Each row of a before or after table is a point. One or more steps were done to the points. Then noise was added and the rows were shuffled. The steps act on columns, c1 being the first. Write out the steps. A step turns or swaps two columns, mirrors them in a line or flattens them onto one, adds a multiple of one to another, or multiplies or shifts one. Angles are multiples of 10 degrees, from the lower column toward the higher: turns from -170 to 170, lines from 10 to 170 but not 90. Use the fewest steps. Two steps may share a column if one is a turn and the other turns, adds or multiplies; they go together, in the order done. Otherwise the lowest column goes first.
In the rows, zero is written as 128.

Before:
[[ 96 160]
 [119 161]
 [162 120]
 [170 136]
 [125 190]
 [113 177]
 [167 132]
 [136 155]
 [160 139]
 [124 156]]
After, 10 rows:
[[175 108]
 [106  96]
 [160 114]
 [151 113]
 [178  92]
 [107  91]
 [ 99 108]
 [174 133]
 [116  96]
 [143 105]]
Steps: turn c1 and c2 by -130 degrees

Before:
[[163  98 150]
 [161 132 133]
 [135 140 124]
 [113 155 118]
 [114 166 136]
 [130 136 109]
 [157 158 113]
 [170 163 114]
 [158 127 122]
 [101 169 130]
 [ 84 168 124]]
After, 11 rows:
[[176 157 100]
 [104 169 117]
 [174 128 125]
 [138 138 118]
 [182  97 165]
 [130 136 106]
 [102 154 104]
 [ 85 169 108]
 [180 129 129]
 [194 163  98]
 [ 57 168 100]]
Steps: multiply c1 by 1.6; add -0.5 times c2 to c3

Before, 10 rows:
[[112 190 117 142]
 [127 105 124 127]
 [164 135 150 116]
 [136 156  96  96]
 [130 156  92  83]
 [138 102 102 116]
 [141 142 105  87]
 [ 96 135 101 158]
 [165 137  87 111]
 [104 150  74  85]]
After, 10 rows:
[[206 168 116  51]
 [133 121 107  67]
 [165 173 136  22]
 [122 152 121  97]
 [168 169 136  36]
 [163 154 126  26]
 [162 137  93  56]
 [143 114 146  56]
 [124 168 177  81]
 [157 185 121  24]]
Steps: add -1 times c3 to c1; turn c2 and c3 by 60 degrees; shift c4 by -60

Before:
[[ 93 106 143  93 143 150]
 [154  65 130 109 156 144]
 [127  59  91  95 103  87]
 [125 128 160 138 170  94]
 [100 108 149 110 109 162]
 [109 113 110  77 140 127]
 [ 90 104 111 101 104 159]
 [157 141  85 142 157 136]
 [168 148 128 112 149  81]
 [160 134 120 100 175 158]
 [162  63 156 148 158 165]
 [ 97  76  78 104 123 169]
 [143 143 125 143 170 111]
 [ 93 147 131 150 112  79]]
After:
[[ 82 131 120 104 178 145]
 [150 153 126 123 148 184]
 [131 141 121  78 139 144]
 [123 105 136 131 167  87]
 [ 78  66 146  89 133 142]
 [110  71  91 143 143  81]
 [139 118 118 145 184 108]
 [192 154 121 131 104 124]
 [169  60 102 170 143 151]
 [102 141  95  95 127 153]
 [113 112 139 161 142  86]
 [162 123 149  88 137 147]
 [101  63 129 117 154 145]
 [123 103 118 159 141  78]]
Steps: turn c1 and c6 by 120 degrees; multiply c3 by 0.7; mirror c4 and c5 in the line at 120 degrees

Before (12 x 8):
[[141 100 138 155 128 136 103 162]
 [145 114 115 139 150 152  97  65]
 [ 75 119 121 141 142 119 167 158]
 [111 116 110 150 151  96 159 145]
 [148 117 127 119 113 119 149 141]
 [140 100 101 140 111  98 158 133]
 [109  96 134 120 136 101 133 103]
 [137 113 120 153 131 108 141 133]
 [142  99  99 131 120 125  77 156]
 [112 103 140 138 175 101 112 157]
 [134 249 104 138 111 128 143 148]
 [138 190 103 113 175 158 136 105]]
After:
[[ 95 107 140 144 156 169 114 135]
 [133  99 120 129 125 131 108 142]
 [111 173 103  82 143  97 148 120]
 [ 90 112 120 130 160 130 119 176]
 [141 111  99 152 119 180 143 106]
 [144 104  99 146 115 124  96 153]
 [127 112 115 133 128  94 141  65]
 [107 103 111 128 145 132  96 163]
 [139 179 106  18 118 134 128 152]
 [147 130 126 143 112 127 119 152]
 [137  91 139 139 123 164 151 130]
 [114 118 135 159 141 116  95 116]]
Steps: flatten c1 and c5 onto the line at 140 degrees; mirror c2 and c4 in the line at 150 degrees; turn c7 and c8 by 50 degrees; turn c6 and c7 by 110 degrees

Before (13 x 9):
[[139 161 105 137  97 107 185 140 125]
 [153 125 116 140 164  90 157 112 163]
 [172 168 146 132 173 108 123 137 152]
 [ 90 142 103 159 160  97 119 144 146]
 [100 167  93 104 147 105 130  99 101]
 [ 87 171  65 118  85 127 136 101  84]
 [128 115 116 107 152  71 110 169 154]
 [103 139 151 124 158  86 140 152 167]
 [131 145 122 146  99  94 153  93  92]
 [106 102  80  90  82 122 127 109 145]
 [101  98 137 135 138 156 149 150  92]
 [134 109 136 134 101 150 126 152 151]
 [121 116 145 120 162 137 125  86 116]]
After (13 x 9):
[[134 107 135 132  85 128 109 150  98]
 [ 98 104 131 128 114 104 150 152 158]
 [172 170 139 129 206 135 153 140 109]
 [100 139 145 127 160 153 164 150 102]
 [155 125 125 142 147 153 174 105 108]
 [101 170 101 101 160 125 139 101 158]
 [116 119 144 125 192 126 150  83 138]
 [ 88 145 110 151 187 141 142 145 119]
 [123 108 117 110 186 158 127 165 108]
 [110 103  92  87  63 131  95 107 112]
 [131 147 117 141  47 126 128  98 163]
 [ 87 174  84 119  52 111 106  96 174]
 [146 156 106 132  10 133 153 143 134]]
Steps: multiply c3 by 0.7; turn c5 and c7 by 40 degrees; multiply c5 by 2; multiply c6 by 0.4; turn c6 and c9 by -160 degrees

Before, 14 rows:
[[110  82 150 112 157 104 106 146 132 127 144]
 [146  93  87 155 114 120 118 145 154 109 170]
 [ 96  81 107 155 153 110 140 138 104 115  95]
 [130 136 127 118 161 109 156 109 127 114 126]
 [ 90  93 132 171  98 118 146 111 117 196 129]
 [ 94  99 120 171 137 117 134 102  32  98 110]
 [157 110  87 125 161 101 146 139 107 183 106]
 [105  96  72 116  92 164 121 138 111 127 124]
 [167 120 133 116 134 132 144 155 128 109 145]
 [132 126 134 116 156 119 131 123 149 129  91]
 [165 110 129 146 137 117 124 150 132  97 100]
 [123 212 129 140 143 103 153 149 139 137 102]
 [171 192 145 128 164 137 112 122 143 134 139]
 [125 105 139 136 171 151 138 146 136 129 124]]
After, 14 rows:
[[124 177 120 125 160 113 159 156 137 132 122]
 [148  52 133 135 161  98 110 120 128 149 134]
 [149  82 106 146  98 159 119 102 142  75 118]
 [160 117 180  99  85 126 147 146  91 103 111]
 [ 90 132 156 118 164  97 146 123 112  65 117]
 [129 118 130 103 170 144 139 104 121 142 117]
 [117 252 127 108 139  96 153 112 116 125  99]
 [ 84 105 105 111 127 108 126 114 139 139 111]
 [144  98 124  93 147 101 138 123 150 109  91]
 [157 105 156  87 124 121 133 159 222 102  99]
 [ 91 173 133 115 156 139 110 130 113 138 151]
 [104 141 121 138 135 114 147 100 139 142 158]
 [115 132 114 129 158 119 135 138 111 138  96]
 [127  79  82 111 107 114 114 115 119 114 178]]
Steps: mirror c1 and c11 in the line at 80 degrees; add 1.5 times c7 to c2; turn c9 and c10 by 140 degrees; turn c3 and c10 by 60 degrees; mirror c4 and c5 in the line at 100 degrees; mirror c6 and c8 in the line at 170 degrees

Before, 10 rows:
[[ 96 174  89  77 106 160 110 165 167 148 100 170]
 [124 128 103 103 101 126  95 166 130 172  88 162]
 [107 156 175 155 116 158 159 131 100  90  89 177]
 [ 95 169 165 104 181 178  78 116 107 102 161 119]
 [158 112 126  99 147 119 141 169 127  98  96 185]
 [170 126 120 113 123 111  99  91 157 150 108 134]
 [ 93 132  96 144 161 112 108 128 116 115 147  91]
 [183 154  91  98  97 176 151 129 131 134  90 145]
 [ 90  94 120 132 127 158 129 108 156 174 134 118]
 [139 155 182 103  99 166 146 137 146 136  86 136]]
After:
[[120 169 144 149 124 165 112 139 181 115  83 124]
 [153 178 155 115  67 158 134  93 121  83 133 122]
 [116 179 132 155 114 176 121 181  90 114  86 140]
 [134  84 116 111 128 114 126  94  96 144 153  89]
 [158 117 156 137 152 108  95 173 122 103 130 109]
 [ 83 113 127 160 112 119 119 153 125 152  93 179]
 [146 110 107 157  68 177 112 101 166 149 184 106]
 [ 94 143 129 145 148 128  73 122 101  80 117 125]
 [127 151 100 108 122 157 126 110 173 172  76 179]
 [ 98 145 168 177 142 159  96  90  89  98 118 146]]
Steps: turn c1 and c8 by 100 degrees; add -1.5 times c6 to c2; turn c2 and c5 by 130 degrees; swap c3 and c9; turn c4 and c10 by 170 degrees; turn c7 and c11 by -40 degrees; add 0.7 times c7 to c12
